Every row gives one point. The window is the flat piece filled in between its corners: a triangle in 3 columns, a solid with four corners in 4, and so on. A path goes straight from each point to the next, and from the last back to the first. List the points from which the path goes on through the window.

Window (3 x 3)
[[-57 -36 -30]
 [ 29  81 -35]
 [-11 -32 -22]]
Path:
(1): [ -1  63 -14]
(2): [  3  52 -84]
(3): [  9  24 -84]
(4): [13 45 11]
(5): [-6 57 16]
(6): [  4  56 -61]
(7): [-20 -47 -73]
(8): [-25 -16  -8]
(9): [-43 -52  11]
(10): [-34 -68 -50]
(11): [-45 -27 -48]
(12): [-65 -34  27]
Through the window after points: 3, 7, 11

Window (4 x 4)
[[-62 -29  24  14]
 [ 84  25  -9  20]
 [-74 -11 -80  39]
 [ 36  56  -5  -2]]
Path:
(1): [ -4 -23 -48 -39]
(2): [ -9  35 -15  76]
(3): [-54  -2 -39  54]
(4): [-46 -43 -56 -18]
(5): [ 41   7  23 -55]
(6): [32 41 73 38]
(7): [-56 -12  17  81]
(8): [-67 -47 -32 -29]
(9): [ 39 -12 -12 -34]
(10): [39 33  3 52]
(11): [-65  35  22  69]
(12): [-52 -32 -10 -26]
(13): [ 85  12 -29 -19]
(14): [72 68 -2 60]
(15): [20 29 19 91]
(16): [ 27 -18 -21  -6]
Through the window after points: 1, 9

Window (8 x 8)
[[  13   72   31   71   35   23   -2  -16]
 [  16   42 -118   52  -14  -17   18   38]
 [  38   53   26   21  -15   12  -75  -56]
 [  -7 -101    9  -56    2  -49  -23   26]
 [ -60  -30   28   -9   24  -60 -114   -8]
 [ -25  -52  -63   81   18    5  -68   10]
 [ -29   12  -98  -16   20   27  -32  -26]
 [ -40  119  -69   32  -95   72   11  -31]]
Path:
(1): [-32 -51 -39   8  24 -61 -28 -65]
(2): [ 20 -39 -20 -47  26  17 -57  81]
(3): [-13  46 -51  23  16  56 -66  51]
(4): [-18  30 -55  51 -23 -41  -7 -51]
(5): [-24 -35 -29 -10   3 -52  -6 -55]
(6): [-21 -21 -25 -17  15  11 -72  37]
(7): [ 14   5  13   9  -2  -2 -68  32]
(8): [-32  -3   6  42   8 -40 -13 -94]
(9): [-17  58 -31  67  -5   2 -28 -42]
(10): [ -2  72 -12  23   4  45 -63  29]
(11): [  5  29 -14  -7 -11  37 -60  25]
(12): [-22   2 -11  28 -45 -51   5 -91]
Through the window after points: 5, 11

Window (9 x 9)
[[108   8  12  33   1   3   7  72  44]
 [-32  74  -3 -20 -32 -10   8 -18  27]
 [-82  63  15  13  21  50  48   4  21]
 [ 39 -51 -32  16   4  -9  49  -2   1]
 [ 31  14  28  60 121 -60 -29 -27 -37]
 [ 10 -28  49  35 -26 -48 -10  23  13]
 [ -4 -26  23  25 -24  25 -21   4  -2]
 [  3 -69  21 -33  15 -31  -6  -3  -8]
 [ 28   5  61   6 -17 -19   8 -15  -7]]
Path:
(1): [ 32 -30  34  24   9 -23 -12 -15  32]
(2): [ 13 -12  33  41  37   1   7  -5  26]
(3): [  6  23  -1  13  21  -8  18  53 -64]
(4): [  5  -5  27   6  -5  -8   6  15 -25]
(5): [ -2 -23  41  13   2  -3  -6 -35  53]
(6): [  3 -25  25   2  27 -17   1 -22  28]
(7): [ 22 -25  30  -3  -1 -33 -11  23 -61]
(8): [ 38 -25  29  31   5 -25  10  41 -48]
(9): [ 34 -42  34  27   4 -20  12 -10  24]
(10): [ 33 -51  43  48  16 -11  -8 -21  64]
(11): [ 36 -17  12  -6  -7 -48  -2  30 -38]
(12): [ 41 -11   6  15 -13 -34 -22  48 -54]
Through the window after points: 4, 6

Window (11 x 11)
[[  40   11  -23  -22    7   98  -54  -15  -34  -65  -30]
 [  -2  119  -22   76   40  -77 -121  -36  -41  -52   41]
 [ -66   11  -24   12  -51  -37   52   98    6  -23   10]
 [ -49   -1    9  -32  -29  -83   18   -2  -20  -57   36]
 [  73  -54  -29   -1   35   73  -20  -44   35  -24  -68]
 [ -12   38  -60    9  -50  -60   54   -4  -44  -23   46]
 [   4  -16   18   28  -21   76  -11  -57  -17  -14  -74]
 [ -28   45    9  -13  -35 -106    8   51  -56   37   66]
 [   7   80   66   30  -18   30   86   83   35  -60   42]
 [  14   36   -9   65   65  -43  -51  -14  -97  -58    5]
 [ -21   17  -36  -26   58   48   -1  -48  -15  -12  -38]]
Path:
(1): [ 25  31  15 -22 -25 -15  36  24 -30 -60 -76]
(2): [  1 -19 -26   5   5  29   9  -8  -1 -16   6]
(3): [-18  -7 -42  38  25  39 -35 -15 -16 -30  38]
(4): [  7  59  11 -14   3 -18   0 -19 -39 -32 -62]
(5): [  6  84 -22  19  25 -73 -31 -13 -34 -43 -25]
(6): [-30  10  -7  41   9  28 -66 -34 -24 -36  74]
(7): [-24 -28  -6  33  19  36 -20   1 -13   3  69]
(8): [  8  52 -39 -29 -28 -76 -24 -13 -60 -39 -76]
Through the window after points: 3, 5

Window (14 x 14)
[[  14   -8   41  -36   35  -16  -62   -6   41   15   -3   -2  -19   24]
 [ -57   17   -4   30   24   33  -14    8   22  -30   -2   24   -4   56]
 [  14   76   21   15  -12   -9   13   -6 -121   28   42    8  -18  -11]
 [ -19   34  -27   21   42  -17   -3   -4  -66   34   20    9   72   41]
 [  12  -29  -16   -7   24  -18  -17   -5   21   16  -27   29  -62    9]
 [   6    5  -19  -46   27    2   -3   -8   39  -22  -23  -22  -22   44]
 [  40   34    4  -21  -55  -41  -11  -28   26   48   40   18  -69   -4]
 [ -19  -51   18  -27   17   -6   14   10   37  -12   31   -1  -18   32]
 [ -13    9   15  -24  -16   48   16   24   -6   25   -6   35   11   28]
 [ -12   32   31   41  -19    2   37  -43  -67   41   -3  -13   16   19]
 [  10  -38   -9   -4  -20   34  -30  -14    3  -17   11   -1    0   35]
 [ -11  -27    9  -71  -18   22  -15  -65   37   20   27   27  -73    5]
 [ -27   28    9    8  -17  -30    7  -18  -53  -19  -13   27   39    0]
 [ -46  -42  -20  -39   10   -2  -47   12   55   10  -14  -39  -26    8]]
Path:
(1): [ 13  -3  -1   4  14   0  -3 -17   5  19  -1  10 -24   0]
(2): [  4  13  19  10  25   6  -4 -12   7   7  -2  -7  12 -14]
(3): [-11   4   8  -5  -2  -8 -15   8 -15  13  -3   2  -2  57]
(4): [-19 -10  -3 -17 -11 -18 -28  -2 -15  16   0  21 -35  39]
(5): [ 27  17  -3   0  38  12  18 -16  20  13   3 -20 -17 -46]
(6): [  5  37   1 -14   9  48  11 -21  26  -4  23   4   5 -22]
(7): [-18 -45  -8  -2 -29 -35 -21   0 -41  24  -6  20 -32  71]
(8): [-24  -4  14 -28 -21  -7 -12 -10 -12  17   5  29 -24  57]
(9): [  3  -2   1 -32   4  46   9 -12  24  15   6  13 -15 -13]
(10): [  8  11 -14  -9  20  20  -5 -13  34  -4   7  -1  -7 -42]
(11): [-32 -16  22 -30  -8 -25 -32  -5 -18  19   1   2 -20  59]
(12): [-23  -3   6 -21 -11 -33 -19  -5 -13  18 -21  19 -39  52]
Through the window after points: 4, 8, 10, 12

Window (14 x 14)
[[  -1   14  -54   56  -15  -20  -11   18   -2   35  -23  -13  -33  -11]
 [  65  -23   -3  -17   11  -31   39   76   -8  -34    6   -2  -49    7]
 [  43   57   36    9   -1  -27  -20   59  -11   -4   -8   65  -26   69]
 [ 121  -23    9  -20   38   23   22   24  -10   56   12  -64  -47   20]
 [ -11  -24  -17   31  -46   40  -21    4  -90  -27  -19   11   -6    0]
 [  21   14  -17  -40  -19   -8   18   64   -9   25  -83   -9  -19   27]
 [  -9  -15  -37   28    1   12  -93   18   -4  -83   40  -33  -38   -3]
 [ -16  -79   -8   55   24  -47  -47   12   11  -24  -21  -22    7   -8]
 [  49   -3   20   83   17   -7  -40 -105   11  -39  -72   42  -32  -26]
 [ -26  -27   29   54   22  -13  -33    7  -59   -2  -73   29  -98   13]
 [  74  -37  -44   -1   -3    7  -46   58   54   -5   40   25  -35   32]
 [  20   47    7  -11  -39   79   69   85   55   16  -36   -8   27  -25]
 [ -19   11  -76  -10   39   51  -57  -16  -58  -11   62   32  -26   14]
 [  -4   10   -2  -27  -47  -17  -24  -22    5   48   17   36  -21   -1]]
Path:
(1): [ 20   8 -13  28   0   6 -64  25 -17  11 -27  10  -2 -31]
(2): [ 23 -15   1  15  22 -15 -49  37  -1  -1 -29  -2 -13 -11]
(3): [  2 -32 -36  37 -35  23  73  -8  -1 -22  19  -2 -38  30]
(4): [  3  -9 -17  12  -3  12  -8  -4  -3 -30 -11   2 -35  23]
(5): [ 35  26  16  43  -7 -30 -69  30 -58  52 -44  -3 -14 -70]
(6): [ 82  -9  15 -21  -5 -11 -18  69 -20  -5 -19  48   5 -37]
(7): [ -6  30 -31  23 -13  10 -11   4  23   1  28 -10 -33  88]
(8): [ 19 -14 -30  15 -19  22  29  14  41 -24  22 -10 -11  54]
(9): [ 48   9  -6  -4  10  14 -23  36 -12  14  -9  -1  -7 -22]
(10): [ 47   4  -6  -2   3  -5 -45  22  -7   4   8  14 -20 -52]
(11): [ 23  -2 -36   2 -12  11  -1  17  15   2   8  11 -19  48]
(12): [ -8 -29 -19  19 -18  16  -6 -10 -25 -22 -10   0 -41  44]
Through the window after points: 2

Window (14 x 14)
[[  13   43   28   -9  -77   27  -10  -22  -21   -9   23   14    4   21]
 [ -55  -39  -14   11   13    8  -64   13   19   56    8   26  -56  -10]
 [ -71  -51  -48  -35   19  -24  -65   -5   28   -5   47   22  -27   22]
 [  11   68   39  -14    8  -26    8  -61   13   31   27   -3  -11   19]
 [ -54  -12  -44  -28   48    9   19   28   -8   36   24   56  -41   33]
 [ -37  -47   29  -27    5  -20  -17   65   11   18   37   20  -21  -19]
 [  12   18   47   -4  -10   66  -21   15   63    8   22  -40   25   -3]
 [ -31   -4  -38   24    1  -27  -16   29   46   17   -7  -66  -12  -13]
 [  -4   62   38   17  -70    2  -21    0   89    8    3    6   54   -3]
 [ -20   35   77    4  -45   22  -43    7   71  -47  -39  -13   -8   24]
 [  31   42   21  -44  -43   15   81 -121   -7   -3   16   68  -14  -18]
 [ -57   14  -27  -30   22  -22   43  -79  -56   52   -5   11   61  -27]
 [  -9  -31  -49  -54   47  -16  -61   41    3   31   -7   33  -36   -6]
 [  41   -3   56   51  -30   11  -41   -5   60  -40    0   25    5   45]]
Path:
(1): [-39  -7  -2  10   5  -7 -34  -6   9  -8  22  11  -5 -32]
(2): [ -4 -19  -6 -60   7   8  -4   3  30  54 -22  21 -39  95]
(3): [-25 -18 -20 -32 -10 -20 -24  13  23  36   3  16 -28  38]
(4): [-51 -16 -24  -1  46  13 -54  -4  22 -25  41  10  -4 -43]
(5): [ -5  29  -5 -16  33 -10 -48   5 -31 -58  70  35 -20 -36]
(6): [-44 -18   3 -30 -19  -1  14   0  50  77 -30  -1  -8  24]
(7): [  2 -40  12 -10 -16 -16 -14 -15  39  48 -15  16 -36  38]
(8): [-43  53   1  17  24  28 -34  20  27 -36  37  -5  38 -39]
(9): [-21  12   6  14 -15   1 -42   4  17   0  13   2   9 -21]
(10): [  0  -8  20 -31 -26 -21   9 -39  53  18  -3 -13  -6  30]
(11): [-16 -26   2 -30 -36   2 -24   3  41  41   3  -7   0  24]
(12): [-18  24   9  10  -5  17 -16  13   7 -26  20  23  -7 -20]
(13): [-34  35  15  86  27 -23 -29   8  -8 -22  49  56  22 -21]
(14): [ -2   5  19 -75 -53  22  19 -36  46  37 -17 -37 -12  26]
(15): [  4   5  39 -22 -14  19   9 -36  39  33   2 -15   1   5]
(16): [-16  43 -11  13  -5  26 -41  28  12 -34  45  40  -6 -11]
Through the window after points: 3, 15

Window (14 x 14)
[[ -64  -68  -25   34  -18   33 -121   24   19    6  -18   26  -38   -4]
 [ -58   25   48   34  -65  -29   24  -36  -46  -40  -58 -111   26   62]
 [  25   28   45   10   38  -56  -44  -41  -50   29   38  -60   10    8]
 [ -31   35   16  -37   28   13  -60  -51    3  -16  116   31   -7   39]
 [  57  -36  -24    3  -47   27  -18  -44  -50  -13   78  -46  -23  -19]
 [   5   45    7   95  -28   68   38   17  -18  -15  -18  -20   -7   13]
 [ -38   -9  -57   22  -59  -13   37   26 -112   28  -93   25   -7   42]
 [ -60  -53    5   55   53    1  -50  -35   35  -55   37   13  -37  -39]
 [  22   15 -100   41   19  -35   47  -20    4   53   10   -8   19   59]
 [ -27   42  -35   25   42   78   32   28   13   10   91  -52  -24    5]
 [   2   36  -12  -29   78   51   14  -23    7  -28  -73  -41   13   24]
 [   7   21  -27   37   -5   31   -6   57  -25  -78   -9   -9  -39   13]
 [  -2  -96  -16   44  -53  -23   -5   31   29   18   22   49  -91  -24]
 [  52  -67  -25    0  -44   35   66   61   -3  -69    7    5   41  -57]]
Path:
(1): [-12 -76 -10  24  15  30  20  13 -72  -5 -10  -7  -2  75]
(2): [-28  15 -41  23 -60 -17 -18  12 -14  12 -27  25 -33 -29]
(3): [ 24  32 -30   0 -23 -10 -27 -22  -1 -15   7 -10 -12 -59]
(4): [-17 -45  30  37  24  33  18  36 -36 -29  38 -18  10  73]
(5): [ -1 -32  30  51  17  39  13   9 -40  -8  27 -23 -35  60]
(6): [-22  22 -19  14 -20  38 -11  23  -3 -38  12 -15 -23 -34]
(7): [ -8  40 -47  12 -31 -18  33 -15 -26  12 -18 -11  11 -19]
(8): [  1 -18  -2  39  27  27  10   3 -20 -17  25 -23 -10  62]
Through the window after points: 1, 3
